Every row gives one point. Any point is a mix of the corners, with weights that add up to 1. It lies inside the corners' shape when no weight is negative. Say inside or outside, and name the corners with a negative weight.

Corners:
(1): [-18  12]
(2): [-17  87]
(3): [ 11 -65]
Points:
[  8 -54] => inside
[  6 -42] => inside
[  1 -52] => outside (2)
[  6 -48] => inside
[-24  49] => outside (3)

Corners:
(1): [-17  59 -56]
(2): [-28  12  50]
(3): [-95  20 -25]
(4): [ 83 -34  26]
Points:
[-67  51 -33] => outside (4)
[36 14 -1] => outside (3)
[-78  19 -17] => inside
[-37   3  33] => outside (1)
[  3 -11  26] => outside (1)
[ -7  32 -30] => inside
[-26  12  40] => inside
[ -2  36 -11] => outside (3)

Corners:
(1): [ 52  20  10  66 -53 -62]
(2): [10 45 87 49 64 47]
(3): [-18 -47 -60 -49  17 -18]
(4): [-10  12  -1 -60 -11  48]
(5): [  9 -48 -27 -19  11  58]
(6): [-23 -19 -41  95 -14 -57]
(7): [ 23  21 -39 -31  21  41]
Points:
[ 18  -8 -21  18  -8 -25] => outside (4)
[  3 -26 -10  69  -7 -33] => outside (4, 7)
[ -4 -19 -16  50  -9  -6] => outside (3, 7)
[  4 -36 -28 -16  10  34] => inside
[ 11 -12 -37  16 -19 -19] => outside (2)

Corners:
(1): [-10  44  34 -31   3 -17  11  -4]
(2): [  0   2  -4 -26   7  34 -36   3]
(3): [  9  -4   2  34 -42 -18   2 -15]
(4): [  6  -4  -8 -23 -10 -30  22  15]
(5): [ 33   5  41 -24  11  57   7  59]
(6): [-13 -11  27  22 -18 -95  46 -35]
(7): [-11   5   2 -36 -18  24 -26  24]
(8): [ 19  -9  31 -14   4  71  22  12]
(9): [  3  -3  13  30 -17 -13  51  28]
Points:
[  2 -10 -12   1 -22  17   3  20] => outside (1, 5, 6)
[  2   2   9 -13  -9 -24  21   5] => inside
[ 10   9  13 -43   7  38   0  25] => outside (3, 6, 9)
[  7   5  18  23 -21 -17  12   0] => outside (4, 7, 8)
[  6  19   7 -39   2  33 -30  23] => outside (6, 8, 9)
[  6  -9  18   2 -10  -9  39  27] => outside (1, 2, 3)
[  4   6   9  -9 -16  11  15  11] => outside (2, 5, 6)

Corners:
(1): [-16 -66 -45  28 -36  21  36 -13   5 -81  17]
(2): [ 58 -37  -2  14   0  -5  -1  -4  50 -52  -5]
(3): [-14   2  12 -32  35 -19   7 -17 -52  70  40]
(4): [  5   1  35 -51   6 -39 -61  21 -39 -33 -32]
(5): [ -4 -21  83 -73  12   4 -29 -35  22 -33 -22]
(6): [ 32 -24   6  35  15   3  30 -21   8 -71  37]
(7): [  5  -7  -6  37 -78  27  -4 -43  -5 -71 -23]
(8): [ 20   8  42 -10  95  -7 -17  -6   0  80 -32]
(9): [ 30  48  26 -29  45  23 -54  34 -40  66   8]
(10): [ 42  25   1 -10  53 -10 -63 -25   0   6  11]
(11): [-21  -9 -32  12 -18  -5  49  -1  27 -49  -1]
(12): [ 47 -23 -41  10 -11  19  28 -30 -10 -65  -2]
Points:
[ 26  -1   0   0  17  -2 -18 -16   7 -21   2] => inside
[ 10   1  18 -20  31  -4 -10  -8 -19  27   9] => inside
[ 13  -2  23  -9  11  -4 -15 -13   9 -13 -12] => outside (1, 12)
[  9 -13  -3   7  -6   2   2  -7 -12 -27  -6] => outside (5, 10)
[ 23  -2  19 -13  29   4 -20  -7 -14   4  -2] => outside (11)

Corners:
(1): [-19  28  60  35  -7  34 -22  39 -50  29   6  -4]
(2): [ 51  20 -22   5 -21  53 -24  32  -9  15 -24   7]
(3): [-16  -3  -8 -76 -13  14 -24 -39  11   1   8   7]
(4): [-74   0  -9  28 -23 -95 -42 -60   2  43 -21 -38]
(5): [-35 -57 -17  34  24   6   1  16  -8   0 -56 -14]
(6): [ 32  -9  11  -4 -47  38 -42   7  32  31  12  44]
(7): [-25   6  27  24 -41  26 -11 -22 -15 -29 -25  49]
(8): [-28  46   4  22  12 -12 -41 -47 -35  -9  82 -13]
(9): [ 32  27 -10  57 -38  21  11  -9 -21  33  47 -40]
(10): [ 37 -10  13  24 -60 -26  28  43 -15  -1 -23 -13]
(11): [ -8  -2  11   4  60 -34  33 -35 -50  32  22 -12]
(12): [-36  16 -17  -6   4  11  24  20 -12  15  -6  37]
(13): [ 18  47  20   9  63 -28  57 -24 -34  -1  26 -32]
Points:
[ -9   5   8  26  -6   4  -3   3 -23  17   3 -10] => inside
[ 11  -5  17  25  -2  -8   7  12 -20  15 -23  -6] => outside (3, 8, 9, 12)
[ 11  -2  -6   6 -10  19   1  -2  -7   6   2   8] => outside (1, 4)
[ 10  26   5   6   6 -15  -4 -15 -29  24  15 -28] => outside (5, 6, 7, 12)
[-38  11   9  -3  62   5  28 -36 -48   0  36  -8] => outside (2, 4, 6, 10)
[-11  10 -12  11  -8   8  -8 -12  -5  10   3   0] => outside (1, 10, 11)
[-11   4   0  33 -11 -14   2   0 -21  11 -15 -11] => outside (3, 6)
[  2  15   7  32  31  10  23  14 -47  15  18 -18] => outside (3, 4, 6, 7)
[ -9   7   5  13   8   0  -8 -20 -18  10   3  -6] => outside (10, 12)
